Every row gives one point. Two turns around zero, p and q, are shown by what they do to some points. Where does a point land after both, in the order given? Backwards means that the second turn is done in reverse. Each puzzle has new turns, and all numbers are rounded.

Turn p:
[-43  -3  14] => [-42  -3  17]
[ 3 18  0] => [ -3   3 -18]
[18  0 16] => [11 21 -1]
[32 11 -3] => [ 26  10 -19]
[-17 -23   1] => [-8 -8 26]
[  6  -2 -27] => [ 15 -23  -5]
Turn q:
[ -9 -10 -12] => [ -4  -1 -17]
[-16  -9   7] => [-15 -11  -4]
[-22   9  -4] => [-22  10  -4]
[48  9  9] => [43  1 25]
Where do these land?
q, then p: [ 6  5 -8] => [  4   2 -10]
q, then p: [-21   7 -23] => [-15 -22 -18]
q, then p: [32 19 16] => [10 39 -4]
p, then q: [-27 -31  21] => [-30 -20  29]
q, then p: [-11  -1   5] => [-9 -4  7]
p, then q backwards: [ 21   1 -11] => [ 19 -11 -10]

Turn p:
[-21  -5  22  -6] => [-22   8  11 -18]
[ 17  35 -29 -10] => [ 34  24 -17  21]
[ 14   4   5 -15] => [ 18   3   4 -11]
[  6 -18  -8 -16] => [  8 -12 -14 -16]
[ 5 22  9 21] => [ 1  9 20 23]
[-20 -38   1  25] => [-38 -32  -5   1]
Turn q:
[-14   7 -22  -6] => [-25   1   4 -11]
[26  4 -7 -3] => [ 11  15 -15 -13]
[11 15 36 -5] => [36  1 20 -2]
[-15 -20 -29  -5] => [-32 -13 -18  -1]
[ -7   0 -26  17] => [-26  14  -8   8]
[ 0 -6 48  2] => [ 38 -17  17  19]
Where do these land?
p, then q: [-15 -21 -15 -28] => [-25 -10 -11 -29]
p, then q: [ 6 14 17 18] => [18  2 14 18]
p, then q: [-11  -7  15  -7] => [  0 -15  11  -9]
p, then q: [ 45  27 -18   3] => [ 29  38 -26   9]
p, then q: [-19 -22  17  20] => [-11 -31  13  17]
q, then p: [ -7   9 -16  -6] => [ -9  14  -4 -11]

Turn p:
[  7 -16 -39  -7] => [ 20  -3 -14 -36]
[ -5  17  25 -15] => [-2 -5 26 22]
[ 1 11 -6 -6] => [ 1  2 12 -7]
[ 26 -31 -21 -14] => [ 40   3 -22 -14]
[-9 22 21 36] => [-41  18   1  17]
[-20  -2  19   7] => [-18 -14  -2  17]
Turn q:
[10 16  9  1] => [ 6 19 -4  4]
[ -8   6   2 -19] => [-18   7   9   3]
[-18  29  16  -2] => [-22  25 -19  -3]
[  7 -44 -48  33] => [ 36 -56   9 -30]
[  9  10  10 -16] => [-4 17  9 12]
[ -1 -17  11   4] => [  2 -14  -6  14]
Where do these land?
p, then q backwards: [ 41   8  26 -29] => [ 55   0  12 -10]
q, then p: [  0 -15  18   9] => [ -4   7 -21 -11]
q, then p: [-40  -3   4   5] => [ -3 -34  -8 -21]
p, then q: [ -9   2 -11  35] => [-29  -2   5 -24]
q, then p backwards: [ -7  15 -16 -17] => [ -2  25 -13   7]
q, then p: [ 16  -7 -22  -4] => [15  5  2 23]

Turn p:
[ -3   5 -20  -8 -11 -36] => [-34  12  15  17   9  -5]
[ 13 -15  14   6  22   3] => [ 26  -6  -6  11  -1 -16]
[ -7  22 -12 -12   8  12] => [-17  -8 -24  -6  -1   9]
[ 8 12 38 22 18  9] => [ 41   4 -17  14   3  18]
[-22 -17 -21  30 -22 -10] => [ -9 -18  43  -5  16  12]
[ 27   0   7 -17   0  16] => [  7   7 -15  -4 -30 -11]
[-16  -7  -7 -22 -15   6] => [-16   7   3 -27   3  -7]
Turn q:
[  2 -13  27 -14  -6 -23] => [-20   8  21 -13 -23  -8]
[ -6 -16 -12  17  20  23] => [ -2  18 -22  19  15  15]
[ 31  -7  -2 -14  -9  11] => [-7 -3 28  4 24  1]
[-30  17   7   8   6   8] => [ 14  -6 -21  -3 -20  18]
[-25  13  -8  30  -8   7] => [ 12 -17 -30  19 -13   3]
[ 20  25   4  -4  19 -30] => [ 29  15  17 -16  -7 -25]
[  6 -19 -16 -22 -20   4] => [-26 -14   6  -9  23  -3]
Where do these land?
p, then q: [ -3   1  -5  -2 -10  -5] => [ 1 -2 -2 -4 -8  8]
q, then p backwards: [-11   5 -24  -1  -1  -6] => [-10  -2   2 -11  20  12]
q, then p backwards: [ 33  12  30 -16 -15 -28] => [ 13 -44 -13   9 -32  -4]
p, then q: [-3  8  2 -6  1 21] => [-8 -8  0 -9 19  2]
p, then q: [-9  6  9 -1  8  3] => [ 7  6 -3 -2 13  0]
p, then q: [ 15   3  17   8 -48 -19] => [ 24 -26  24   8 -26  27]
q, then p backwards: [-32 -17  -8   6  23  11] => [ -3  37  13 -21   6   5]
q, then p: [  7 -34 -32 -11  28  19] => [-13 -29 -43  12  22   6]
p, then q backwards: [ 3 17 12 23 14  3] => [-5 14 -3 16  2 26]
